Each row of a before or after table is a point. One or more steps were done to the points. Then noise was added and the rows were shuffled. The steps act on columns, c1 being the first. Write out the steps. A step turns or swaps two columns, mirrors them in a line or flattens them onto one, adds a multiple of one to another, or multiplies or shifts one. Angles are multiples of 10 degrees, from the lower column toward the higher: turns from -170 to 170, lines from 10 to 170 but not 90. Use the fewest steps. Two steps may share a column if one is a turn and the other turns, adds or multiplies; they go together, in the order done. Otherwise the lowest column goes first.

Before (11 x 2)
[[ 27  60]
 [ 32 -21]
 [-34   3]
 [-30   6]
 [ 40  11]
 [  8 -38]
 [-46  -8]
 [ 15 -18]
 [ 38 -31]
 [ 36  14]
 [-36  14]]
After (11 x 2)
[[ -9 -46]
 [-37 -17]
 [ 17 -27]
 [-10 -35]
 [ 17  37]
 [ 27  21]
 [-37 -13]
 [ -2 -22]
 [-61  25]
 [ 19  24]
 [ 41  25]]
Steps: mirror c1 and c2 in the line at 110 degrees

Before (10 x 4)
[[ -4  29  56   1]
 [-39 -19 -20  16]
 [-28  28  38  22]
 [ 25   0  -9 -48]
 [  8  -8  26  53]
 [ 19  25  60  -4]
 [ -6 -12 -17  10]
 [ 11  31   0  25]
 [-19  -7  -2   8]
 [-17 -24  -7 -19]]
After (10 x 4)
[[ 25 -53   8   3]
 [ -2  -9 -20  -5]
 [-22 -21 -39 -16]
 [  1 -16   9  35]
 [ -9  48  24 -10]
 [ 56   4  -3  27]
 [ 58   8  16  25]
 [-19 -12  -7  -9]
 [ 40 -15 -27  30]
 [ -7  15 -18 -29]]
Steps: swap c1 and c3; turn c2 and c4 by 80 degrees

Before (10 x 8)
[[-47  -1 -30  20 -39  12  30  29]
 [ 20  18 -28  17  10  19  24  18]
 [ -8  -2 -20 -22   4  17 -13   0]
 [ 46 -29  10 -11   0 -22 -20 -20]
 [-16 -60  22 -12  40 -33  -3   4]
 [ 19 -13  10  -2  21 -48 -41 -24]
 [ 23 -34 -30 -17 -13  -8 -14  -4]
 [-31  18 -48 -10  -6  -5  59  19]
 [  8 -30  38 -34  13 -42 -18  19]
 [  6 -14  21 -12  -1  -8   3 -30]]
After (10 x 8)
[[ 45 -28  11 -11  -1 -22 -18 -19]
 [  8 -31  39 -34  -1 -44 -17  17]
 [-48   0 -30  20   0  14  29  29]
 [  4 -13  20 -11   0  -6   0 -30]
 [ 20  18 -28  18   0  19  22  18]
 [-32  19 -49  -9  -1  -6  59  19]
 [ 23 -33 -29 -15  -2 -10 -14  -5]
 [ -8  -2 -20 -22   0  18 -13  -2]
 [ 20 -13   9  -3  -2 -49 -40 -25]
 [-16 -59  22 -12  -1 -32  -5   2]]
Steps: multiply c5 by 0
